Each row of a before or after table is a point. One or more steps were done to the points. Then noise was added and the rows were shuffled. The steps act on columns, c1 being the first. Name the steps. A step turns or swaps two columns, mirrors them in a line or flattens them onto one, adds a multiple of one to another, or multiplies or shifts one. Angles are multiples of 10 degrees, from the lower column toward the higher: turns from -170 to 170, lines from 10 to 170 but not 90. Use the fewest steps. Two steps may share a column if one is a turn and the other turns, adds or multiplies; they go together, in the order done. Otherwise the lowest column goes first.

Before (12 x 2)
[[-6.2  2.9]
 [-6.5  4.2]
 [-6.6  2.4]
 [ 4.7 -4.5]
 [ 6.0 -5.0]
 [ 0.7  4.2]
 [ 0.1 -2.2]
 [ 2.2  3.9]
 [ 6.8 -4.8]
 [-0.4  3.5]
 [-1.0  0.8]
 [ 0.0 -0.8]]
After (12 x 2)
[[ 0.7 -7.5]
 [-0.7  8.1]
 [ 0.9  0.5]
 [ 1.6 -6.7]
 [ 1.3  1.6]
 [-2.0 -2.8]
 [-4.3 -0.7]
 [-0.3  8.1]
 [ 0.3 -1.0]
 [ 0.3  6.3]
 [-3.5 -2.2]
 [ 2.3 -6.6]]
Steps: turn c1 and c2 by 130 degrees

Before (11 x 4)
[[-1.2 -2.2  0.2  0.7]
 [-2.5  5.7  1.3  5.2]
 [ 0.3 -1.7 -1.2  3.4]
 [-0.2  1.4 -4.3 -2.5]
 [-1.9  3.3 -0.6 -0.5]
 [-0.5 -1.1 -2.3  2.4]
 [ 1.5 -1.3 -1.3  0.7]
 [-3.4 -0.6  4.5 -2.2]
 [-0.1  6.7 -1.9  3.5]
 [-2.4 -4.7 -2.4  2.3]
 [-4.2  5.4  0.1 -0.1]]
After (11 x 4)
[[ -4.2  13.5   2.9   0.0]
 [ -1.2  -5.6   1.5   0.3]
 [  0.0  -4.3   2.0   2.8]
 [ -0.1  16.6   2.2   3.2]
 [ -0.6  -2.7   1.2   3.5]
 [ -0.3   3.5  -4.1   2.6]
 [ -2.5  14.3   7.1   1.6]
 [ -3.3  -1.6   2.7  -5.0]
 [ -2.0   8.4   0.3   0.1]
 [ -2.4 -11.8   2.4   3.2]
 [  1.2  -3.2  -1.1   1.4]]
Steps: turn c3 and c4 by -60 degrees; add -0.7 times c1 to c3; multiply c2 by 2.5

Before (11 x 8)
[[ 1.3  3.2 -6.1  6.0 -0.3 -3.7 -4.3 -1.3]
 [-0.9  3.8 -1.3 -2.9 -3.5  2.1  0.3 -4.2]
 [-1.5 -4.7  2.7  0.0  5.6  7.8 -6.0  0.5]
 [-0.2  4.5  3.7  2.9  1.9 -2.9 -3.2  0.8]
 [-3.5 -4.1 -2.3 -3.8 -2.7  6.2 -2.9  4.0]
 [ 4.6  5.3  2.9  7.6 -6.8  2.2  0.8 -6.8]
 [-2.1 -1.9  5.1  3.3  2.2 -1.5 -8.3 -2.7]
 [ 5.1 -1.5  4.5  2.5 -3.6  4.1 -5.8  1.7]
 [ 5.1 -1.4 -1.4 -0.8 -7.0 -4.0  3.4 -5.2]
 [ 0.3 -3.1 -1.9  5.6 -3.5  6.6  1.2  3.4]
 [ 8.8 -2.9 -3.6  0.3 -3.6 -3.2  0.1  3.1]]
After (11 x 8)
[[ -1.9   3.8  -2.8   2.6   4.6  -0.2  -5.9   3.7]
 [ -3.7   5.5   2.8  -4.6  -0.6  -0.5  -3.0   1.4]
 [  4.7  -8.4  -0.5   3.2  -9.4  -4.0   0.6  -0.7]
 [  5.3   2.4  -5.8   0.5  -4.5   2.0  -6.0  -3.1]
 [  5.0  -2.4   1.6  -4.4  -5.5  -0.1   3.7   2.2]
 [  0.2   4.7   5.8   3.1  -5.7  -6.1   1.1  -0.8]
 [ -0.2  -2.9  -7.0   3.5   0.1   4.7  -3.1  -3.1]
 [  9.0   4.2   1.7  -1.7  -3.2   4.4   0.1  -5.1]
 [ -2.4  -0.2 -11.5   3.9   0.2  10.0  -8.5   4.4]
 [ -0.7  -5.7   2.5  -4.1  -1.7  -2.1  -0.2   1.3]
 [  0.9  -3.3   0.1   5.0  -3.4  11.8  -4.0  -1.6]]
Steps: turn c2 and c8 by -140 degrees; add -0.5 times c1 to c8; add 1.5 times c7 to c6; turn c3 and c6 by -150 degrees; turn c4 and c5 by -30 degrees

Before (8 x 11)
[[-4.1  4.2  2.7  2.4 -3.7  1.3 -3.1  0.4  4.0  4.0 -2.8]
 [-4.3  5.2 -2.6 -2.7 -1.0  1.4 -0.9  1.3  1.9  4.5  0.7]
 [ 5.8 -1.0  0.9  4.1  1.8 -5.0  8.4 -3.3  6.4 -8.3  5.6]
 [-3.6  3.1  3.4  1.3  3.7 -0.7  0.0 -0.4 -0.4 -7.3 -0.2]
 [ 6.5 -2.9  3.1  5.2  2.3 -7.6  5.3  1.1  2.3 -5.0  7.7]
 [-1.6 -7.1 10.2  5.8 13.7 -0.5  3.0 -1.7  7.2  3.9 -2.5]
 [-5.6 -1.0 -0.5 -1.3 -2.8 -3.0 -1.9 -2.8  1.5  2.9 -2.5]
 [ 2.4 -2.9 -1.4  3.1 -2.3 -0.8  5.0 -0.1 -0.4  0.6 -1.4]]
After (8 x 11)
[[ -4.1   4.9  -2.8  -2.9  -0.9   2.7  -0.4  -1.5   1.0   4.3   1.5]
 [  2.6  -3.1  -1.3   3.2  -2.3  -0.9  -2.9   4.5   0.1   0.4  -0.7]
 [  6.8  -2.9   2.9   5.0   2.1 -12.5  -3.9   3.2  -1.4  -4.8   3.3]
 [  5.7  -0.6   0.8   4.0   1.8  -8.0  -2.8   8.8   1.5  -8.4   6.5]
 [ -1.7  -7.2  10.5   5.7  13.5  -0.8  -0.7   3.5   4.3   4.0   5.7]
 [ -5.4  -1.2  -0.7  -1.6  -2.8  -4.5   3.3   0.2   1.6   3.1   0.7]
 [ -4.2   4.2   2.6   2.2  -3.7   2.2   2.0  -2.6   2.6   3.9   2.9]
 [ -3.7   3.2   3.1   0.7   3.9  -1.2   0.3   0.3   0.1  -7.4  -0.3]]
Steps: multiply c6 by 1.6; turn c7 and c8 by 130 degrees; multiply c11 by 0.4; turn c9 and c11 by 60 degrees
